Each row of a before or after table is a point. The points were changed in one or more steps. Then noise was added and the rows were shuffled. The steps act on columns, c1 being the first. Write out the steps. A step turns or swaps two columns, mirrors them in a line or flattens them onto one, adds a multiple of one to another, or multiplies or shifts one. Angles are multiples of 10 degrees, from the lower column toward the higher: turns from -170 to 170, lines from 10 to 170 but not 90. Use the fewest steps. Two steps may share a column if one is a turn and the other turns, adds or multiplies; they go together, in the order done. Otherwise the lowest column goes first.
(in the rows, 128 means zero)

Before:
[[123 173 124]
 [168  75  91]
 [183 112  94]
 [179 124   9]
 [140 145 154]
 [137  94 145]
 [127 149 126]
 [122 103 141]
 [127 157 119]
 [137 171 118]
 [154 139 160]
 [110 173 145]
 [166 150 184]
 [118 152 171]]
After:
[[113 160 146]
 [172 136 184]
 [135 102 171]
 [165 163   9]
 [139 112 126]
 [161 176  94]
 [143  81 145]
 [154  90 123]
 [107 143 142]
 [163 102 118]
 [126 194  92]
 [155 137 160]
 [148 124 154]
 [146 105 119]]
Steps: mirror c1 and c2 in the line at 20 degrees

Before (8 x 8):
[[139 123 148 153 165  97 144 110]
 [168 121 107 128 130 151 124 103]
 [137 124 147 131 149 169  67 109]
 [115 165 155 123 131 110 181 111]
 [143 135 175 110 115  66 159 135]
 [138 117 136 115 135 114  97  59]
 [169 142 148 162 120 148  98  78]
 [ 81 203  40 225  90 147  97 188]]
After (8 x 8):
[[ 94 120 110 147 105 150 122 137]
 [ 93 143 165 151  90 148  99 162]
 [135 118 124 146  66 115  96 156]
 [117 124 158 135  93  98 145 103]
 [ 56 203 123   9 196 145  99 129]
 [128 122 145 142  99 168  70 122]
 [150 134 157 168 141  66 163 135]
 [154 165 144 131 111 112 181 133]]
Steps: turn c3 and c4 by -40 degrees; turn c1 and c4 by 130 degrees; turn c5 and c8 by -120 degrees

Before:
[[131 142  98 133 140 131  79 147 162 113 123]
 [124 137 147  60 126 160 132 157 150 120 114]
 [ 75 150  80 118 118 158 126 130 125 148  97]
 [122  87 111 129 128 101 114 124 188 112  58]
 [126 146  87 104 146 131 149 121 131  91 116]
 [100 128 130  84 115 145 164 171 130  98 164]
 [ 92 144  69 102 129 116 130  97 157 107 192]
 [107 101 127 121 142 103 145 109 108 115 125]
 [118 157 120 120 130 110 141 144 133 136 135]
 [125 106 111 120 104 156 148 159 159 162 144]
 [102 162 130 135 108 154 107  97 144  97 119]
 [123 141 142 147 170 137 134 139 162 117 116]]
After, 12 rows:
[[120 142 146  59 121  39 135 156 150 113 115]
 [ 92 154  73 104 134 115 132  98 160 149 194]
 [ 75 161  81 115 102  96 122 132 125  99  98]
 [ 99 131 131  84  94  32 165 171 129 140 161]
 [124 157  91 106 173  48 148 124 135 153 115]
 [101 188 129 134  78   9 105  97 143 136 120]
 [121  63 109 125 128 157 115 124 188 157  60]
 [108  88 125 120 164 162 145 107 110 155 123]
 [118 172 121 123 133 185 138 146 133 135 137]
 [127  90 113 118  70 131 148 157 162  81 144]
 [123 146 140 146 234  86 133 140 161 130 115]
 [130 149  96 133 159  90  79 145 162 139 122]]
Steps: multiply c2 by 1.6; multiply c5 by 2.5; turn c6 and c10 by -140 degrees; multiply c6 by 3

Before (9 x 14):
[[115 122 138  59  81 121 135 112 170 126 128 148 141 161]
 [ 85 133 126 139 114 138 138 115 132 151 135 143 118 144]
 [114 137 133 105 141 140 102 146 119 152 118 119 150  67]
 [ 93 144 140 140 138 112 141 113 103 120 100 140 161 146]
 [119 136  88 130 129 138 141 114 116 144 120  98 168 158]
 [118 153 137 117 101 141  57 143 104 149 128 115 115 155]
 [112 121 115 100 107 140 120 197 221 136 129 133 106 152]
 [116 144 126 112 121 103  78 115 140 131 125 146 107 126]
 [115 123 127  45 142 131 123 167 134 123 144 128 146 103]]
After, 9 rows:
[[119 138  78 131 132 137 114 113 111  84 132 142 130 160]
 [117 139 131 127 124 101 183 115 146 148 141 111 137 127]
 [ 85 126 133 122 114 139 116 116 135 131 134 113 154 143]
 [115 111 126 206 141 129 160 165 133 112 127 126 118 100]
 [ 96 157 144 122 139 112 115 112  93  98 133 122 108 145]
 [118 139 129 140 143 139 160 147 118  99 132 139 144  68]
 [113 123 119 152 108 139 145 198 250 148 123 121 144 152]
 [117 127 144 194  82 122 146 113 184 118 121 112 117 162]
 [118 137 133 115 101 140 200 143  96 133 149 142 153 155]]
Steps: turn c2 and c11 by 70 degrees; mirror c3 and c12 in the line at 10 degrees; turn c4 and c7 by -160 degrees; multiply c9 by 1.3; turn c10 and c13 by 110 degrees

Before, 12 rows:
[[153 104 134  63  85 172 110 174 123 113 153 149 127 170 144  78 101  80
  143 120 103 111 158  50]
 [125 163 143 139 155 178 119 173  70 138 119 148  81 160 162 115 160  77
  158 129 174 144 105 134]
 [192 149 144  95 109 132 169  97 120 131 116  96  80  89 135 156 156  14
  149 150 171 155  87 106]
 [105 220 134 118  66 131 194 156  85 170 146 135  80  46  98 138 115 175
  103 196 119 115 144 159]
 [ 78 117 160 145 138  86 131 167 143 162 141  77 117  81 123  54 179  87
   96 163 111  90 119 145]
 [111 167 101 118 157 140 130 175 124 126 109  93 146  70 139 132 138  85
  168 100 130 152 119 140]
 [ 92 125 146 145 122  77 118 113 113  79 152  99  72 137 146 155  97 117
  120 207 205 150 139 171]
 [ 87 121 131 130  79 154 107 173 104 186 121  59  96 124 106 115 143 164
  167 116 172 111 118 148]
 [104 140 200 164 120 154 131 150 113 148 135  67 101 121 131 123 100  95
  167  81  74  92 105 162]
 [168 140 130  40  82  59  58 153 106  93 124 101 164 145 138 105  96 117
  140 153  66 135 136 134]
 [ 33 134 122 159  88 114 153 170 109 111 143 143 135  81 135 101 122 117
   96 134 160 122  93  80]
 [ 98  97 125  73 112 170 121 156 148 156 104 101 153 178 135 122 135  97
  128  93 103 145 117 136]]
After:
[[ 95 145 205 165 125 158 131 148 113 152 135  65 100 119 132 124  96  96
  161  60  75 150  98 124]
 [193 154 147  90 107 130 174  91 119 132 111  98  80  87 138 159 157  11
  162 162 166 214  86 123]
 [108 166 104 119 165 139 133 174 130 127 102  93 147  71 136 133 137  84
  163  89 126 210 118 116]
 [ 78 116 136 131  80 154 107 176 104 186 117  62  99 124  99 115 143 160
  160 111 177 168 117 137]
 [ 84 116 160 140 139  85 127 165 143 165 136  82 119  80 124  59 185  91
   91 159 106 152 124 162]
 [ 36 133 122 163  87 111 152 175 113 113 138 144 133  82 137 104 119 114
   80 156 163 184  95  86]
 [153 103 141  62  94 169 110 177 119 110 150 145 121 168 142  74 103  85
  146 160 104 171 159  61]
 [108 228 140 120  63 127 191 159  81 170 140 144  83  46  95 141 118 175
  101 190 122 178 136 201]
 [165 141 136  45  83  57  66 154 106  91 124  97 166 145 140 104  93 114
  143 152  71 200 135 150]
 [126 155 135 138 152 173 120 175  61 144 113 150  85 157 156 121 160  76
  161 127 176 208 108 141]
 [ 97 124 145 141 123  77 120 115 111  78 150  96  78 131 144 155 101 118
  112 196 207 208 135 222]
 [100  99 123  73 113 169 120 155 148 161 104 101 148 178 136 124 134 105
  128  90  98 202 116 115]]
Steps: turn c1 and c19 by 10 degrees; multiply c20 by 1.3; turn c20 and c24 by 30 degrees; shift c22 by 60
